Every row gives one point. To make a cloud, some directions were put in groups of two or more. Within a group, all points are equally far from the middle, so they leave a hole (a ring in 2 directions, a hollow ball in 3). The other directions are filled evenly. Then the cloud was stretched, turned, moved and blurred a little. How many holes are there, and how many directions does each take, smallest first?

Cloud (22 x 3)
[[ 13  25 -40]
 [ 26  12 -60]
 [-15 -26   3]
 [-45  -1   2]
 [-40   3 -12]
 [  5 -21 -55]
 [ -4  29 -37]
 [  4 -26  22]
 [  4 -39 -20]
 [ -8   8  45]
 [ 10 -39 -40]
 [  3  21 -47]
 [  9   7  29]
 [-38  -5  -4]
 [ 22  -6  18]
 [ -6   7  44]
 [ 31  17 -17]
 [  6 -19 -58]
 [ 25   3  13]
 [ -8  13 -47]
 [ 29   8   3]
 [ 35  16 -31]]
Holes: 1 (2)

Cloud (27 x 4)
[[ 24   0  12 -39]
 [ 15   1 -33  -9]
 [ -1  12 -28 -25]
 [-18   6  -8  41]
 [-31  18 -30 -17]
 [ 32 -17  49  22]
 [  8  -1 -37 -15]
 [ 45  -5  12 -17]
 [ 28 -35  62   9]
 [ 44 -33  29 -16]
 [ 26 -18  32 -45]
 [-19 -20  18   8]
 [-22  25 -38 -17]
 [  0  39  -6   0]
 [-25 -15  -1 -15]
 [-28 -10   0  27]
 [ 34  10  44  20]
 [ 19   8 -32   5]
 [ -2  24 -45  -9]
 [  7  13  56   1]
 [ 13 -28  61 -29]
 [ 46 -30  27 -14]
 [-14   5 -19 -28]
 [ 43 -29  66  12]
 [ 15   5 -40   7]
 [-32  21  -7   5]
 [  5   0   4  38]]
Holes: 1 (3)

Cloud (26 x 4)
[[ 35 -38   8 -22]
 [  1   1   2 -48]
 [-45  -9   6  10]
 [ 22   8  27 -45]
 [ 20  43  -3 -16]
 [-14 -23  48   2]
 [ 22 -36  55 -27]
 [-31  27 -35  24]
 [-14   0 -47  23]
 [-23 -47  18  11]
 [-23 -14 -25 -22]
 [-27  34   2  17]
 [ -6  39  31  -6]
 [-17  26 -31  26]
 [ 10  11   1  33]
 [-35 -25 -16  19]
 [ 12  12 -22 -31]
 [-11 -56  29  -1]
 [ -3  40  16   5]
 [-14 -48  32 -10]
 [  6 -38 -33  10]
 [ 29  28  -7 -14]
 [ 10  53 -20 -23]
 [  9 -62   7  -8]
 [ 28 -15 -15 -17]
 [-23 -32 -12 -13]]
Holes: 1 (3)

Cloud (56 x 6)
[[  9 -15   4  15  69 -16]
 [ -3  -9  31   9  46 -30]
 [ 21   8 -39 -15  26 -19]
 [  5  34   7   3 -17  29]
 [ 28  42  31  -3  13 -28]
 [  6 -12  45  33 -27   6]
 [-38 -11 -38   1   8  29]
 [ -6 -11  18 -24 -35  40]
 [-27  -2  22  11  56 -14]
 [-35 -46 -10 -10  -3 -13]
 [-47  31   4 -15 -20 -22]
 [ -2 -24  26  -7 -45  18]
 [ 15 -18  15   2  11 -39]
 [ -9   2  26 -27  36 -25]
 [ 28 -23  29   0  -4 -18]
 [-49   0  27  -1  35 -17]
 [ 27  12 -30  24  49 -32]
 [ -6  46   5  40  45 -30]
 [ -2  45  30   1  12 -48]
 [-27 -45  -5 -19 -16  -6]
 [ -5  64 -14   1  30 -26]
 [  1   1  35  42  -2  13]
 [ 19 -23   0  12  66  -3]
 [-20 -37   4   4 -28  -4]
 [-40  23 -25 -24  29  16]
 [ -6  47   3 -11  25   0]
 [-29  55  10  -6 -18 -23]
 [ -7 -24   6  12 -35 -17]
 [  1  22  -9   1 -55 -12]
 [ -6 -21 -52  -8  28   7]
 [ -6  28  27  39  39 -36]
 [ 29 -27 -25   8  46   5]
 [ 35   7 -23   6 -23  10]
 [  9  30  33  50  23 -13]
 [-54  10   1   0  11 -44]
 [-32   9   4  40 -17   7]
 [ 54  13 -18  23  34 -15]
 [ 23 -28  28  11 -20 -12]
 [ 31  18 -32   5  50 -26]
 [ 39  13  -8   3 -37 -12]
 [ -5  16  11   5 -63  -3]
 [ -2  35 -34  -1  58 -27]
 [-29   0  10 -30 -28  36]
 [-11  64  -9  18   8  -4]
 [  5  21  17 -24  28  20]
 [ 12 -17  43  24  25  -3]
 [-32  23  13 -14 -38   8]
 [  1  54   0 -12  24 -39]
 [-50   1  26  17   5   5]
 [-30  45 -12 -21  10 -13]
 [ 17 -18  44  32  -5   4]
 [ 67  29 -11  32  18 -20]
 [ 43  -1 -15  43  11 -11]
 [-38  20  -9  13  50  -4]
 [ 19  19 -20  13 -34  18]
 [ 23 -19  14 -20 -28  32]]
Holes: 2 (2, 3)

Cloud (53 x 6)
[[ 47   4  -3 -25   4 -21]
 [ 38  30  28 -26  13  -8]
 [-29 -16 -31  15  -2 -31]
 [  8  -1 -27 -18  31 -32]
 [-22 -10 -25 -27 -18 -35]
 [-11  43 -14  16  33 -18]
 [-21  -7  22 -52  45  31]
 [ -2 -41 -20  46  -9   6]
 [ 15 -34 -17 -37 -11  14]
 [ 13  55   4 -54  10 -10]
 [  6 -52 -16  22 -17   3]
 [ 12  -3 -38  23 -22 -34]
 [-33 -28  -2 -27  41  39]
 [ -2  43  38  27   7  -1]
 [-13  20 -33  -7  39 -16]
 [-31 -37 -19 -29  28  26]
 [-28   5  25  41  37 -12]
 [ 23 -20 -19  -5  52  18]
 [-14  47  21  34 -12 -21]
 [-11  19  16  -7  62  -8]
 [ -7  25  -4  32  -4 -53]
 [ 20  22 -23 -45 -14 -28]
 [ -7   9  13   9 -47 -36]
 [-43 -30  15 -16  32  -6]
 [ -4 -11  14  66 -24 -30]
 [  7  44 -20 -56   4  24]
 [-19  28 -38 -22 -19 -23]
 [ -6  -4 -37  14  23 -26]
 [ 13  16 -46 -23  14  21]
 [-36 -22  12  19   9 -35]
 [-27 -17 -12  46  16  18]
 [-28  -4 -32   4   4 -37]
 [ 50  20  -8 -15  -8  13]
 [ 13   7  36 -10  -4 -34]
 [ 12  -9 -28  45 -30 -24]
 [-46 -22 -15  26  11  -8]
 [-23  -2 -13 -46  -6  38]
 [-15   4   7  10 -51  -7]
 [-35 -12 -18  22  26 -23]
 [-36 -29   8 -36   2  27]
 [ 26  -9 -26 -50  24  28]
 [ -3  -5 -31  -8 -47 -12]
 [-12   4  15 -28  -7  45]
 [-13  56   2   1  19 -30]
 [ -9  44  14  46   2 -27]
 [ -5 -27 -20   0   7  46]
 [ 35  39  15 -13  38 -11]
 [ 17  27 -16  10  49  20]
 [ -3  -8 -41 -23 -32   3]
 [-12  19  48  26  21 -14]
 [-24  -4 -40   7 -18 -28]
 [-22   8  22 -13  60  35]
 [-40  26 -23   5 -20   4]]
Holes: 1 (6)

Cloud (76 x 8)
[[ 37  22  -7 -23 -11   3   3 -28]
 [-13  -3 -34  34  18  -5   0  11]
 [  4 -37  26 -32  -1  27 -29  39]
 [-21  42 -23   3 -50 -10  22   3]
 [-15  -1   5 -37 -12 -23 -44  -2]
 [  2   7 -14   8  29  -6 -19  26]
 [ 41   3  -1  30 -55  -4  28 -12]
 [ 52  55 -54   1 -47  47  13  39]
 [  3 -19  58  16  24 -23  26  -8]
 [ 13  33  -2  -5 -38 -38 -24 -13]
 [ 20   1  33 -34 -18  22 -13  15]
 [ 22  11 -47 -28 -53  49 -12 -11]
 [-46 -16  54  -9  47 -16 -45  24]
 [ 36  -6  31  19 -18  22  45   0]
 [ 31 -10  48  -1  35  20   4  39]
 [ 64   6   5  35 -25  -8  20 -39]
 [ -8 -18  42 -14 -24 -13 -10  21]
 [-38 -40 -11  -2 -52   5 -25   1]
 [ 29  18 -33  -9 -49  22  -8   2]
 [ 32   7 -63  18 -20   2 -10  25]
 [ 32  -9 -17  -9 -23   8 -40  -6]
 [ 36   0   2  31  16  13 -20  37]
 [-32 -14  -3 -19  14   1  21  44]
 [ 10  -8 -84   3 -13  28 -62  18]
 [ 17 -44  22 -25  15 -10  20   6]
 [ 59  45   3  45 -44   6   9   1]
 [ 37  40  -9 -14 -29  43 -21  13]
 [-21   5   0   8  22  23 -33   7]
 [ 25  16  10  36 -23   2   2 -22]
 [ 54   7 -10  39 -19   7  -5  27]
 [ 38  19 -24  36 -44  43  41  31]
 [ 49 -10  22   6 -27   0 -41  17]
 [ 27  16 -20 -16 -48  11 -24  24]
 [ 33  17  19  11  -2 -20 -39   2]
 [-28 -21   2  -9  11  -2 -36  10]
 [ 25 -11 -32  -5 -28  30 -29 -16]
 [-33  33  37  47 -23   9   5   7]
 [-30  11 -14  -3  -6  -8 -14  10]
 [ -6 -10  32 -17   7 -38  21  11]
 [-20   4  13 -41  25 -23  -5  21]
 [-16  19  35 -10  -7  -7  -9 -40]
 [ 24   2 -54   9 -22  -1   1  11]
 [ 29  19   7  13 -26 -19 -21  31]
 [ 73  34 -10 -19 -47 -22   8  -4]
 [ 39  63 -22  29 -43  19  -6  28]
 [ 13  15   6 -26   9  -2 -52  41]
 [ 36  23  35 -19  -4  25  31  -9]
 [ 11  24  37  54  -9   0  23  26]
 [ 28  22  -1 -27 -21  42 -10  -3]
 [  1 -25  14 -30  36  28 -23   8]
 [-36   2  31 -31  42 -32 -49   2]
 [ 22  14  -3 -32 -25 -10 -33  41]
 [ -3  10  72  29 -12  35 -11   6]
 [ 50  16  59 -32 -27  20  38   9]
 [ 22  13  25   5 -42  18  31  24]
 [-14  33  17   5 -28  26  -8 -12]
 [ 16  17 -13 -18  27 -40 -32   1]
 [  7 -12  40 -19   1  16  -9  19]
 [ 15  -4  39  -5  -4 -15 -36 -13]
 [ 32 -20  41  15 -37 -24 -23   2]
 [  5   8 -14 -10 -17 -20 -33  -5]
 [ 35  34 -13 -19  -3 -17  25 -26]
 [ -8 -16 -23   2  -9  43 -42  41]
 [ 15  13  19 -20  -5 -22   0  11]
 [ 79 -27 -43  -2 -50  17   1  -6]
 [ 47 -24 -16   5  -5  -6 -13   9]
 [ 28  21 -18  -9 -20  29  -6  45]
 [-34 -16  -9  12  -9  10 -66   0]
 [-21  21  22 -24   9 -10 -22  52]
 [-24   2  22  40   9  37 -19  28]
 [ 44 -14 -13  12 -18  -7 -31  -6]
 [ 21   0 -22  16 -24   8  19  32]
 [ 34 -10 -42  22 -32 -15   4   7]
 [ 25 -24  32  -3 -14   1  27   4]
 [  9 -29  32 -27  41  29 -33  28]
 [ 59   1  -9  21 -43 -20  20  17]]
Holes: 0

Cloud (87 x 8)
[[ 57   3  29  -8  16 -13   0 -16]
 [ 50 -11 -27 -16 -15  43   1   0]
 [ -9 -11  38 -11 -27   8  -7  23]
 [-26 -28 -12  29  16  45 -28  -1]
 [-13  24  50   5  -4  -7 -11   3]
 [ 78 -21   3  11  -6   0 -11 -34]
 [ 32  25 -37  15 -10  27   3 -45]
 [-18 -13  20 -23  25  42   5  23]
 [-60  22  26   8  23   0   6  30]
 [-30 -13  20 -24  31  20   2  36]
 [ 22  42  42  19  16 -18  21  -3]
 [ 38 -33 -22  37 -12  44   2 -35]
 [ 42  -7 -25   1  10 -19  12  11]
 [ 12  34  30  31  18  26  44  13]
 [-18  16 -25 -19  21 -47   6 -40]
 [ 29 -10  52  12 -15   2   1  -9]
 [ 62 -12 -17  10   8 -12  -6 -31]
 [  1 -11  37   2   0  59   5   7]
 [-19  25 -20 -15  10 -44  19 -51]
 [-55  26 -11 -23 -11   9  11   3]
 [ -6  17   6 -54   0  10  -9 -22]
 [ 56  44  27  31  30  10  11 -40]
 [-14  17 -13  40  15  32 -28 -17]
 [ -7   7 -30  39   1  27  16 -36]
 [ 36 -20  -4  21  26   5  -1  30]
 [ 61  30  -1  26  27  -2  11 -41]
 [-34 -22  -1 -11  29  31  43  12]
 [ 42   7  10 -20   3  -5  -7  16]
 [ 56  26  25  35 -17  -9  -9 -28]
 [ 33  -6  28  38 -13  15 -11  26]
 [ 17  -7   6  24 -27  27  -1  51]
 [ 11 -18 -18  56  11  14  34  20]
 [ 40  14  -1 -14  10 -27  28  21]
 [-14  32   4 -27  34  10  34 -23]
 [  2 -27  -6  40   6   3  -8 -43]
 [-13  -5  45   8   1  13   4  49]
 [-20  38  24 -16  24 -37  -4 -26]
 [ 35  24 -23  35  -4  10  21 -34]
 [ -1   8 -77 -21  -8   2  40 -24]
 [-14  32  46   3   0  17 -10  14]
 [-50 -30 -47 -11 -24  29  48  17]
 [ 28  24 -35 -10 -11  18   1   7]
 [  0  39  35   3   6  31  14 -26]
 [ 41  18 -49   1 -18  -1  17 -59]
 [-27 -23 -15  -4 -23  20  27 -27]
 [ 45  28  15 -15  16  11  26 -30]
 [-42 -11  32  14  19  -5   1  15]
 [ 47  25  24 -23   0  -4 -24 -11]
 [ 42  26 -32   7 -13  31  -2 -39]
 [ 20  19 -43   6 -13 -37  14 -31]
 [  6   3   4 -54 -11 -37  25  18]
 [ 20 -24  -1  -5 -29  47   8  57]
 [ 67  38  23  15   6  -9   5 -49]
 [ 19  -7  18 -46 -14  16 -13   7]
 [  5 -35 -52   4   9   8  30 -20]
 [ 13  15  21 -44   3  -3 -14  -3]
 [ 12  -9  33   0 -26  -1  31   6]
 [-22 -18 -68 -40  -7  17  15 -11]
 [-38  15 -43 -29  32 -10  53 -16]
 [-12  -5 -17  25 -12  17   9 -54]
 [ -9   3 -58 -15  12 -45  31 -17]
 [ 48 -21 -55 -12 -18  22   7 -50]
 [ 18 -15  -1  41 -14  22 -16  27]
 [ 44  37  -4  12   1  31  17 -21]
 [ -6   6  25  -6 -36  33   8  45]
 [-20 -33  -2 -17 -13 -19   8 -14]
 [-44 -19 -24   8  -4  22  43  -2]
 [ 20 -30 -22  12 -14  52   2  44]
 [ 32  45  38  26  21  17  23 -24]
 [ -7  19 -44 -32 -23   0  10 -74]
 [  3 -22  27 -27 -33  30 -11  23]
 [ 53  24 -18   9  -8 -29  -1 -32]
 [ 13  20 -46  -8 -18 -25   7  11]
 [-40 -34 -29  -2  -5  41  -3   7]
 [ -5 -19  -6  40  -2   2 -25 -17]
 [-40  24 -32 -57  -9   1  27  -8]
 [  8  37  16  33  20  47  34  31]
 [-15 -34 -17  20  -5  -8  -7  -9]
 [ 21 -12  41  10  -1  64   0   1]
 [-41  19   7   9  10 -23  38 -11]
 [ 24 -12   1  25 -19  63  20  34]
 [-23 -42 -58  -6 -19  42  19  10]
 [-51   7  -2 -18 -23  31  37  26]
 [ -9  38  20  14  13  40  39  38]
 [  3  13 -29  40  -2  46  15   3]
 [-18  40  17 -24   1 -39  31  26]
 [-23 -10 -31  17 -23 -19  27 -17]]
Holes: 3 (2, 2, 2)

Cloud (106 x 9)
[[  3   5  48   6 -45  -7  18  33  10]
 [-35 -22 -14  -3 -27 -12  23  30 -43]
 [-10   8 -18 -21 -50 -17  26  22 -21]
 [ 44 -25  13 -16  26  -1 -15 -54 -11]
 [  1 -11 -26   0  15  12 -16 -52   8]
 [  8  -5  28  -7   1  52 -31 -19  31]
 [-18   8  -2 -35  -9 -24 -30 -28  -5]
 [ 50  47  10  14 -29 -29 -36 -16  17]
 [  5   3  45  -7 -24 -34  16   5 -40]
 [  0  13   2   6 -56 -19  24  36   6]
 [-40  21   4  -2 -40  17  34 -32  -9]
 [  5  -2 -12  22  16  35  56   7  -6]
 [ 14   2  30   1 -34  21  14  10 -31]
 [-18  21   3 -15 -37  27  46  -6 -56]
 [-23   9 -17 -10 -54   1  37 -30   6]
 [-11 -29  18  15  19 -44 -17  -7  27]
 [ -7  35   7 -37  -9 -18  11  38 -13]
 [ 15  11   1 -18 -11  50  -9 -59 -27]
 [ 36 -15  36  11  -7  34  17   1  43]
 [ 44  25  11 -26  39 -29   5 -23  17]
 [ 58  12  36   0 -39 -12  -6 -15 -26]
 [ 21   6  15  10 -80  19  16 -14  15]
 [-29 -12 -27 -15  15  15 -23 -31  15]
 [-40  13  13  -4 -54   9  45   9  16]
 [ -7 -16   1  45 -36  29  31  -4  -7]
 [ 42 -21 -10  12 -19 -13  32 -43 -17]
 [ 23 -17   9  10  -9  18  62  -2  -5]
 [-13   6  -1   0 -55  -2  22  -9 -60]
 [ 41   4  -8  31  28   6 -26 -34 -25]
 [-37   9  -7   1 -51   5  47  23  -2]
 [  0   2  34   4  35  18  25  33  33]
 [ 78 -15  47  22  -3 -30  -9  -6   2]
 [ 47  47  10 -16  37  15 -30 -36 -33]
 [  2 -22  51  -9   7  -6 -14   1  24]
 [ 14 -23   3  34 -63  -6  33  -2 -10]
 [ 27 -43  -6  -1   7  17  20  -4 -12]
 [-30  -9  12  33   1  -9  32  32  22]
 [-39  -5  20  32 -26  28  -2   8   9]
 [ 19 -23  26  -2  66  -8 -34   4  -8]
 [-16  44   1  20   0  -6   4  31  -2]
 [-30  12 -15 -34  11  -6 -32  -9 -59]
 [-49 -39  -8  10 -29   6  41  -4 -10]
 [ 19 -26  -2  12   3 -15  22 -56 -26]
 [  0  18   3   7 -46  21  12  27 -32]
 [-41 -14   3 -21  -2  38 -34 -21   0]
 [ -6  21 -29 -51   8  46 -26 -30   5]
 [-16 -22  13  16  41 -27  -7 -17   1]
 [-20   1 -19 -52 -23  16   7   8 -29]
 [  2   6  22  17 -22 -22 -35 -11  47]
 [ 32  -5 -14  -8  26 -45   7  20 -41]
 [-23  40 -14 -48  36  40  22  13  -4]
 [-12  43 -32 -49  -9  25  32  -3 -61]
 [  6  17  -1  22 -24  52 -24 -20  25]
 [ -3  -9 -13  26 -33  31   8 -28 -39]
 [ 59  -2   7 -28  25 -45   0  -4  -4]
 [-45  51 -18 -39  29   9   0  10 -39]
 [-19 -22  -7  -5  18   4  60   8   4]
 [-47 -35 -11 -13  18 -23   1  11  -4]
 [ -5 -20  -7  15 -45 -23  47  23 -17]
 [-27  22  13 -17  -1  14  20  14 -67]
 [ -5 -38  11  19 -28 -32   9  35   1]
 [ 28  20   0  15  21 -53   3 -29   7]
 [-35   4  15  38  -3  15  -5   9   2]
 [-21   3  25 -10   5  25 -33 -26  -5]
 [  6 -13   6  16 -15  -7 -24  18  43]
 [  9   4  -7 -18 -69   3  19 -40 -31]
 [ 65  31  17   6   2  34  11 -35  13]
 [ -4  11  35  18  42  57   8  -9  15]
 [ 22 -23  21  52 -55  -8   3 -49  14]
 [-11 -28 -26 -14  24  11  46  19 -41]
 [-13  40 -34 -33  -8  32   6 -47 -51]
 [ 20 -42 -13   6  -8  -4 -19 -48  -1]
 [ 19  41  -2  19 -58  13  27  -4 -30]
 [ 34  25  36  14 -34  27 -19 -25  47]
 [ -3  18   2   2   1 -64 -14 -15   1]
 [-21  50 -12 -28   4  50  43   8 -16]
 [ 35  -6  14  -1  43  -1   2  40  17]
 [-19  41 -14 -44  -1  23  34 -20 -16]
 [-29  13  18 -28 -30 -43  16  19 -31]
 [ -1  -8  29  47 -53 -21  13  24  -4]
 [-47 -21   1  25   1   7  39  -3   6]
 [ 27   2  43   5 -55 -14  35  -1 -31]
 [ 31  21  37   4   6  17 -44 -26  -4]
 [  8  17  19  -7 -10  27  19 -58 -27]
 [ 51  57  20  -1  14 -15  36  -8 -15]
 [  0  34  19   9   6  55 -29   5  23]
 [ -1  -3  48  14  18  29  -2 -27  10]
 [-11 -30  -2 -17 -50 -34  -8  -5 -18]
 [ 38 -17  45  62 -13 -19  24 -38  11]
 [ 21  34   0 -23   0  13  41 -34 -52]
 [  3  18  -5   6 -53  31  19  -5 -45]
 [-16  24 -10   2 -48   0  38  27 -46]
 [  0 -47 -18 -18  13 -29  -6 -12 -23]
 [ 44  19  39  14  19 -24  26  39  12]
 [ 58 -13   8  36   7  11  -9 -48  16]
 [ 20  20 -29 -27 -33  17 -12 -35 -46]
 [ 24 -28 -29   1  11  26  12 -38 -25]
 [-23 -42  18  38  -3  13  24  26  21]
 [ 21  -4  -8  12  -8  -1 -31  26   0]
 [-12  -6  48 -11   3  -7 -10  17  11]
 [ 24   5  40   0 -15   3  -6  20 -23]
 [-10  41   7 -37  19  -2   7  42 -12]
 [ 42  19  37   0 -18   3 -20  20   6]
 [ 13   1 -29 -21  73   3 -19  24   7]
 [ 13  19 -28 -39 -26 -21 -19 -36 -33]
 [ -6   0 -37 -40 -17 -17 -11   0 -36]]
Holes: 2 (2, 6)

Cloud (95 x 9)
[[ -9  15   3  11  40 -20  12  38  41]
 [ 31  -4  35  -4 -29  -9 -39  -2 -14]
 [ 10  10 -30 -48 -11   8  11 -45 -32]
 [ -5 -21  26  40   3 -34  32  18  26]
 [  5  11  20  35 -37 -32 -18  23  41]
 [-15  31  11 -29  28  16  49 -23 -21]
 [ 11  41  58  33 -13   5 -16   3   9]
 [ -1  27  22  -2 -45  30 -41  10  -5]
 [-19  34 -18 -16  27   3 -18 -22 -10]
 [ 42  35 -13  -5  11  11 -17  -3  37]
 [-31  -3  48  -4  38  13  16 -15  -4]
 [ 32   6  -2 -15 -59  45 -13 -14 -17]
 [-33 -20  26 -14   6  37  -6  25 -29]
 [ 56  -1  10 -16 -41  -9 -44  27  17]
 [-41  16  48  31 -37 -14  17  -1   0]
 [ 18  -8 -16 -37 -18  35 -16  16  42]
 [ 17 -29  22  25  15   5  -1  20  13]
 [-43  -6   4  17 -13 -15  35  13  -1]
 [ 74  14  21 -26 -29   8 -29 -31  -2]
 [ 18 -27  29  -7 -44  29  17 -12 -26]
 [ 11   2 -32 -33  20  30 -27 -21 -14]
 [-44  28  15 -27  -6  17  10  15   1]
 [ -6  39  -6 -12 -35  -4  -5  14  25]
 [ 63  -3 -10   3 -14 -20  17  11  51]
 [-30  15  27 -15  29 -10  39  12 -14]
 [-54 -25  59  37  10   3 -24   7 -24]
 [ 31 -31 -28 -28 -15 -16  29 -24  29]
 [ 28  19   1 -35 -22  10 -14 -36  34]
 [ -6  14   4   3 -48  -4   7  25 -12]
 [ 33   6   5  15 -44  34 -11  47  33]
 [-40  33  37  29 -14  17 -13 -20 -22]
 [ 22  43  32   5 -29 -26 -15  -9  18]
 [-60   2  40  14   9  11  28 -27 -29]
 [ -6   1  18 -18 -49  36   2   5 -44]
 [ 34  -2  40 -18  -5  43 -35  26  -7]
 [-18  35  -7 -19   6   2 -21 -35 -24]
 [ -6  29  36 -25 -28  50 -37  -1 -11]
 [  1 -43  -4 -25 -10  41  24   6  16]
 [ 16  33  53  13  -5  41 -12 -20 -17]
 [ 34  -4  24 -23   2  35  37  17  20]
 [-16  25  44   9 -37 -24  -9  17  18]
 [ 32  -6  13 -62  -2  38 -21 -39  18]
 [-26  -7  58  -2  21  37 -40  21 -16]
 [  2  -1  37 -41 -13  47 -44  18  12]
 [ -4   7  49   9   0  -1 -12 -24  32]
 [ 41   2  23  -5 -16  51 -69  17  24]
 [ 23  62  -8 -27   7 -11  25 -40 -22]
 [ 16  -4  37 -17  -7  39 -13  25 -30]
 [ -9  14 -15 -55 -13  30 -18  -8   1]
 [-18  10  34 -29  11  19   9 -53 -24]
 [-18   5 -26 -23  18   0  32  -3  20]
 [-21   8  -6 -36  12  25   6 -39   0]
 [-59 -16  22  28  28 -19   4 -13   9]
 [-24  15  23  13 -16 -44  -6 -30   1]
 [-51 -11  37  56  29 -21  38  -8 -11]
 [ 52  24 -12 -34 -37  53  15   0   7]
 [ 47  15  12  -2 -28 -20 -59  -8  37]
 [ 18  -1  41  -3 -20   8  -5 -34 -31]
 [  2 -19  -7 -34  -4  60  -1  25 -12]
 [ 14  17  44  36 -27 -20 -23  -4  33]
 [ 23  15 -10   0  45 -20  31  13  38]
 [-14  -7   1  -6   8  70  -8 -26 -19]
 [-20   0   6 -23  -5  61 -51  -8 -34]
 [ -8   7  26  33 -10 -63  -2 -27  25]
 [ 74  29 -11 -42 -60  28 -27   1  10]
 [ 14 -16  61  17 -56  17 -37  22   9]
 [ 33  23 -15  -8 -45 -11 -36  19  25]
 [-17 -21  46  -8 -37  28 -16   0  31]
 [  8 -38   6  17 -16  -4 -24  28  33]
 [ 36  16 -22 -10 -41  26  -3 -14  11]
 [ 21   8  34 -11  19 -30  -3   3  22]
 [ 11   5  -7 -23  23  31  16  20   3]
 [ -7 -32  43  58 -30   7 -43  31  19]
 [-28  37  41   5  10  -6 -34  -9   6]
 [ -4 -40  14   0  -3 -19 -14   3  31]
 [-12   2  69  39 -14  -6 -17  37   1]
 [ 16 -12  -8  -9  23 -34  51 -10  23]
 [ 59  30 -29 -26  -6   8 -28  -6  39]
 [  9  16  40  -4 -32  12 -25  57  29]
 [-23  13   4   0  -2  28   2  57  14]
 [-17 -10   6 -13 -44  41  19 -16 -25]
 [ 27 -36   6  -1  -6  -8 -13  23  41]
 [ -4  32  22  23 -46 -14  15   9 -10]
 [ 32   4 -19  32  -3 -12  -8  14  45]
 [  9  19  48  -2  28  23   3 -37 -17]
 [  8   5  38   2 -40  -3  24  -7  40]
 [-23  -8 -19  10  44 -19  15 -22  18]
 [-17  10  -7  12  31  21  10  19  25]
 [ 22  19 -18 -20 -33  -1  -9 -43 -24]
 [  6  26  28 -15 -39  18 -47 -23 -12]
 [ 73  14   0 -15 -45  17  -4  -4   3]
 [ 44 -12  13   4   9  24 -40  26  16]
 [ 17 -17 -21 -25  -1  37  -3 -46  13]
 [  2  27  32   1   2 -27  -7 -61   2]
 [ 23  55 -15 -23  14   5  31 -42   0]]
Holes: 1 (6)
